Each row is a point. A path goes straight from each point to the next, and from the last back to the first. The post is the endless flat space through its rows: a point in 2 columns, a line in 3, a plane in 4, and so on, so that a path can go around it. Count how often the path circles the post. Going back the other way cancels.
(in the rows, 128 means zero)

Post:
[[ 80 124 110]
 [188 136 133]]
Path:
[[115 173 114]
 [119 111  52]
 [149  95 115]
 [164 120 151]
 [137 161 151]
 [ 61 166 137]
 [ 96 145 189]
 [218  93 142]
 [ 65 104  79]
 [171 183  60]
 [ 95 196 164]
 [ 35 145 129]]
Times around: 0

Post (8 x 9):
[[166 123 159 176 143  89 124 108 114]
 [ 64 126 177  71 146 103  86  74 148]
 [107 135 128  68 149 154 131  63 140]
 [170 119 136 172 154  94  99 191 114]
 [ 83 171  61 149 168 109 147 116 141]
 [155 112 114 115 162 121 217 123  95]
 [ 63 120 116 141 100 146 121  51 106]
 [152 154 119  71 123 121 186 145 114]]
Path (19 x 9):
[[ 96 107  78 199 123  95 134 127  56]
 [131 119  90 107 113  76 160 109 127]
 [168 122 119 123 179  91 176 129 145]
 [104 141  80 101 133 120 111 140 124]
 [ 67 155 131  99 156  75 103 146 117]
 [169 175 133 183 211 116  91 115 118]
 [139 101 140 143 161 106 186  84  62]
 [168 131  87 174 152  88 124 117 114]
 [132 155 136 124 164  70 130  59 180]
 [138 134 140 142 159  96 152  97 147]
 [ 96 129 147 176 133 112 128 156  94]
 [ 85 133 147  74 112 160 141  61  76]
 [ 90 100 173 102 152  99 162 146  85]
 [108  91 198 105 147 107 224  34 100]
 [ 65 144  66 133 158 133 177 146 176]
 [113 118  95 105 108  77 159  72 139]
 [141  85 205  84 147  80 119  62  92]
 [100 133 197  61  81 100 128 156  40]
 [126 128 158 110 145 118 189   7  74]]
Times around: 0

Post (13 x 14):
[[132  99 150 119  91  87 132 149 151 132 107 117  97 130]
 [141 129 105 128 158 104  99 101 159  91 174  30 126 131]
 [154 111 143 185 148  92 109 102  60 201 136 117 126 104]
 [125 124  88 130  86  85 160 147  93 134  80 124 119 110]
 [173  94 110 167 130 109 112 105 106  83 165 104 163  72]
 [140  76  97 124 155 101 113 157 127 168 145 160 184 125]
 [153 144 223 154 197 155 126 147 154 109 102 175 109 123]
 [ 35  44 150 119 123 134 179  71 112 110 167 130 178 138]
 [137 144 124 136 102 144  91 129 113 138 151 149 157 148]
 [153  79 142 168 117 213 112 124 127  84 118 151 107 123]
 [102  87 113  91  94 133 118 164  88 174  85 195 145  74]
 [195  98 128  93  99 126 145 209 116 233 115 138 142  84]
 [117 104 120 140 111 143 108 132 155 168 117  85 179 118]]
Path:
[[229  96 110 122 104 140  98 149 120 178 180 112 140 114]
 [118 126  77 107  70 249 135 102  92 181 144 145 157  83]
 [121 109  84 137 113 107 136 171 147 196  83 102 120 129]
 [127  51 179 206 152  93 116 122 154 157 107  93 114 113]
 [128  55  94 129  99 137  94 121  55  51 152 145 157  55]
 [104 105 222 152 127 134 147  66  63 121 127 147 195  51]
 [180 112 144  92 135  77 111 136 104 162 162 179 175  59]
 [132  58 113 135  96  65 141 124 179 167 119 140 137 127]
 [ 48 129 116  98 105 184 118 141 133 127 125 126 121 104]
 [175 151 158 184 101 143 125 150 109 116 169 179 195 155]
 [170 136 197 129 127  71 135 195 145 140 121 126 164 141]
 [200 125 137  78 112 129 196 140 102 127 133 103 164 102]
 [160 123 137 101 115 136  35 145 140 172 102 184 123  90]
 [191 138 109 130 111 125 133 124  97  83 188 160 149  64]
 [ 95 101 126 169 138 133 134  95  92 128 161 120 134  93]
 [ 93  84  52 153 113  83  63 128 106 125 133 119 170 130]
 [ 97  75  87 120  80  84 117 151  65 137  80 106 161  96]
 [131  98 155 136 132 139 136 100  78 124 120 137 101 106]
 [ 84 166 128 131 154  80 111 107 107 182  26 170 147  83]
 [138 151 202 115 144 217 110  92  78 127 149 171 105 133]
 [157 104 160 138 153  37 135 177 102 207 108 104 190 125]
 [113 111  59 107 102 131 189 155 100  94 127  71 121 131]
 [107  74  95 120 110 127  97 149  97  82 185 123 141  85]
 [146 150 108 140  83 148 107 148  92 122 108 115 135 113]
 [ 94  40 118 127 122 130 139  98  95 145 155 109 187 142]
 [106  32 106 139  30 160 130  87  68 176 110 165 160  95]
 [179  85 137 182 156 166 122 135 131 101 127 191 126 131]
 [173  94 138 120 121  86  91 179 178 130 156 155 163  96]
 [163  72  95 179 165 111  83 159 111  96  98 163  96  79]
 [120  89 153 103  95 176  85 184 110 175 115 171 122 144]
 [148 140 163 110 127  57  97 170 133 172  93 165 156  99]]
Times around: 4
